Each row is a point. The points of each table are mixes of a few directions, plus a little noise. Count the directions of each table, and those that both share. Where both have some left over, give the other angles between the two spaces (their principal angles), to ten degrees, smallest first.

First (6 x 2)
[[-0.84 -2.27]
 [ 0.60  1.61]
 [ 0.89  2.42]
 [-0.82 -2.29]
 [ 1.05  2.93]
 [-0.83 -2.40]]
Second (5 x 2)
[[-1.50 -4.16]
 [ 1.08  2.98]
 [ 0.38  1.04]
 [-0.16 -0.44]
 [ 0.20  0.57]]
Directions: first 1, second 1, shared 1

First (6 x 6)
[[ 0.47 -6.03 -0.54 -4.90  2.20 -0.67]
 [ 0.18 -2.20 -0.20 -1.80  0.80 -0.26]
 [-0.21  2.70  0.24  2.20 -0.99  0.30]
 [-0.17  2.09  0.19  1.70 -0.76  0.24]
 [-0.24  3.00  0.27  2.45 -1.09  0.34]
 [-0.03  0.42  0.04  0.35 -0.16  0.06]]
Second (9 x 6)
[[-0.07  1.99 -0.32 -1.34 -2.52 -0.57]
 [-1.57 -0.65 -1.66 -1.35  1.41  1.02]
 [ 0.33  2.53 -1.61 -0.25 -1.62 -0.36]
 [ 0.21  1.75 -2.99  0.76  0.56  0.33]
 [ 0.81 -0.58  3.24  0.00 -1.78 -1.07]
 [ 0.87  1.96  0.58 -0.14 -2.72 -1.03]
 [ 0.21  0.82  0.58 -0.53 -1.56 -0.47]
 [-0.70 -2.73 -1.29  1.40  4.52  1.51]
 [-0.10 -5.13  3.37  1.53  3.61  0.66]]
Directions: first 1, second 3, shared 0; angles 40

First (8 x 9)
[[ 0.22 -0.33  1.00  2.30  1.86  0.10  1.97 -0.43  0.83]
 [-0.06 -0.09  0.81  1.85  1.94 -0.82  0.01  0.44  0.10]
 [-1.18 -4.06  3.55 -3.58  1.59  0.06 -0.96 -0.14  1.07]
 [-0.87 -2.25  2.08  0.06  1.48 -1.21 -2.19  0.03  0.63]
 [-0.69 -1.58  1.78 -4.69  1.28 -0.02 -0.93  1.63 -0.74]
 [ 0.91  1.99 -2.57  0.83 -3.00  1.53  2.08 -1.37  0.08]
 [ 0.75  3.14 -3.98  1.49 -4.07  0.20 -0.98 -0.69 -0.89]
 [ 0.89  3.18 -2.71  1.68 -1.12  0.22  0.99  0.53 -1.08]]
Second (9 x 9)
[[ 0.14  1.88 -0.19  1.89 -0.19  0.93  1.53  2.10 -1.96]
 [-0.71 -1.69  2.44 -1.72  1.13 -0.01  0.35  1.10 -0.12]
 [ 0.05  1.81 -0.40  0.47 -2.24 -0.89  2.20  0.58 -0.18]
 [ 1.31  1.14 -4.20 -2.96 -0.54 -0.68 -2.73 -2.62  1.29]
 [-0.65 -2.63  2.60  1.35  3.33  1.50 -1.01  0.78 -0.55]
 [ 0.72 -1.48 -2.05 -1.34  0.29 -1.30 -2.72 -4.46  3.40]
 [-0.11  1.71  1.57  2.81  0.39  0.42  4.20  2.62 -1.56]
 [-0.54 -1.67 -0.61 -0.81 -2.30 -0.30 -3.68 -2.01  0.99]
 [-0.21  0.90  0.85  0.31  0.12  0.32  1.79  1.93 -1.28]]
Directions: first 4, second 5, shared 3; angles 60
